Each row of a before or after table is a point. One or more steps were done to the points. Then noise was added and the rows were shuffled. The steps act on columns, c1 being the first. What was done? A step turns or swaps two columns, mirrors them in a line or flattens them onto one, adds a multiple of one to another, or multiplies or shifts one. Angles are multiples of 10 degrees, from the lower column toward the higher: turns from -170 to 170, lines from 10 to 170 but not 90. Use the fewest steps. Two steps may share a column if one is a turn and the other turns, adds or multiplies; they go together, in the order done. Otherwise the lowest column goes first.

Before (11 x 3)
[[-24 -23  -7]
 [-37  49 -11]
 [-65  13 -38]
 [-33 -36   2]
 [ 42   4  46]
 [-24 -25  78]
 [-35 -65  37]
 [-17  14 -25]
 [ 36  26  39]
 [  6  19  -5]
 [-29  34   7]]
After (11 x 3)
[[-10  31  34]
 [ 12  -4  22]
 [ 18 -16  25]
 [ 14  65  74]
 [  4 -40 -63]
 [ 14  72  35]
 [-10  17  -6]
 [  3 -11 -53]
 [ 71 -46 -28]
 [ 21  46  16]
 [ 50 -59   4]]
Steps: turn c1 and c3 by -130 degrees; add 0.7 times c3 to c2

Before (14 x 4)
[[ -2 -35  28  -7]
 [ 36  -2  49  32]
 [ -4 -56 -23  -7]
 [ 43 -31  59   0]
 [ 26  35  63  21]
 [ 17 -20  37  48]
 [-62  52  17   5]
 [ 42  -7 -20 -36]
 [-42 -25  35  -3]
 [ 33 -73  41 -35]
 [ -7  88   6  39]
 [-41  -1 -19  25]
 [-18  15 -22  60]
 [ -5  39  62   6]]
After (14 x 4)
[[ 23  -7 -41  36]
 [ 20 -28  -4  32]
 [ 80 -37  34  35]
 [ 34  20  32 -22]
 [-79   5   3  16]
 [ 37  20 -35  41]
 [ -9  42 -21  61]
 [ 53   3   6  64]
 [-65  65 -41  -1]
 [-23 -32 -16 -13]
 [ 30 -52  10 -31]
 [-29  27  -8  68]
 [-15  -4 -48 -19]
 [ -8 -50   6  40]]
Steps: turn c1 and c2 by 40 degrees; turn c3 and c4 by 90 degrees

Before (14 x 8)
[[  9  44 -24  77 -45   0  31  41]
 [ -3  41 -47  17 -69  -2  22  69]
 [ 17 -30   1  -9   0 -36 -55  -6]
 [-15 -25  30 -31  -7   6 -17  35]
 [ 12  41 -18  20 -13 -29  51  38]
 [ 21  -6  57 -26  12 -58 -26  -4]
 [ 38   1  10  11 -17  -3   2 -16]
 [-33 -28  17  14  -7  53  -3  42]
 [-38  22 -33  57 -27  -6   6  71]
 [ 40  19   4 -54  42 -64 -10  -1]
 [ -9  58   1   5   3 -58   7 -31]
 [-11 -12 -19  47 -34 -36  51  58]
 [ 58   6  69 -31  62 -42 -69  -2]
 [ -7  -3 -49  46   1  16  24  36]]
After (14 x 8)
[[ -22    6   68  -91   64  -45  -87   -1]
 [  25    1   25  -49   -5   -1  -17  -15]
 [  31   43  -35  -43 -117  -14   21   71]
 [ -13  -31   -4  -68    4  -27  -58   -5]
 [ -35  -27    2  -45  -37   63   14   42]
 [  26   18   19 -115   43  -71  -28    0]
 [  31   46   -9   18  -75  -14   23   38]
 [ -25   -6   53  -86   15  -57  -31   -5]
 [ -35  -25   15  -91  -32   12   -7   35]
 [  -9   22  -44   -4  -77  -14   25   71]
 [  41   39    3  -38  -39  -39   40   39]
 [  -4   58   -2  -54   23  -76   11  -31]
 [  29   -4  -40  -14  -24   18   26   36]
 [  23  -14  -10  -13  -74  -31   48   58]]
Steps: turn c1 and c7 by -30 degrees; turn c1 and c3 by 30 degrees; add -0.3 times c2 to c6; shift c4 by -60; add -0.7 times c8 to c5

Before (10 x 11)
[[  16   -7    3   25   25  -38  -33    1   24   31   32]
 [  22 -104  -10 -113   17  -32    5    2    0   30   19]
 [  18    4  -35   22   30  -18   24   -7   24   38   32]
 [  30   12   49   -4   19   61  -24    4  -20   24  -36]
 [   2    9  -30   35   40  -11   12   57   18   -1 -108]
 [   1  -16  -24   39   35  -36   24    2 -101   35   25]
 [  -7    9  -20  -17   57  -36    1   11   16   23   38]
 [ 111    1   -1   19   39  -42  -28  118   12    6   34]
 [  16  -61   31   -8   50   20   26   -3  -22  -15   15]
 [  28    3   16    3   10  -17   22    9  -16  -24   20]]
After (10 x 11)
[[  13  -65   48  -10   50  -23    0    6  -21  -15   12]
 [   3   10  -33   31   57   24   -6    6   20   22   41]
 [  17   19   63  -37   17  -55   23   12  -18   26  -37]
 [  13    4  -11   -5   25   44   31   -6   25   31   29]
 [  -8    6  -44  -23   40   27  -14   48   40    2 -108]
 [  11   -5  -50  -14   32   27  -22  -17   19   36   30]
 [ 106   11   -7  -29   40   48   30  106   52    9   36]
 [  60 -100  -13  101   17  -30   28   -2    0   29   22]
 [  32   -5   29   -2   14   16  -22   14  -14  -25   22]
 [  -4  -25   45  -16   37   54  -17   35  -94   37   26]]
Steps: turn c4 and c6 by 150 degrees; turn c1 and c4 by -20 degrees; mirror c2 and c7 in the line at 170 degrees; add -0.7 times c9 to c3; turn c8 and c9 by 20 degrees
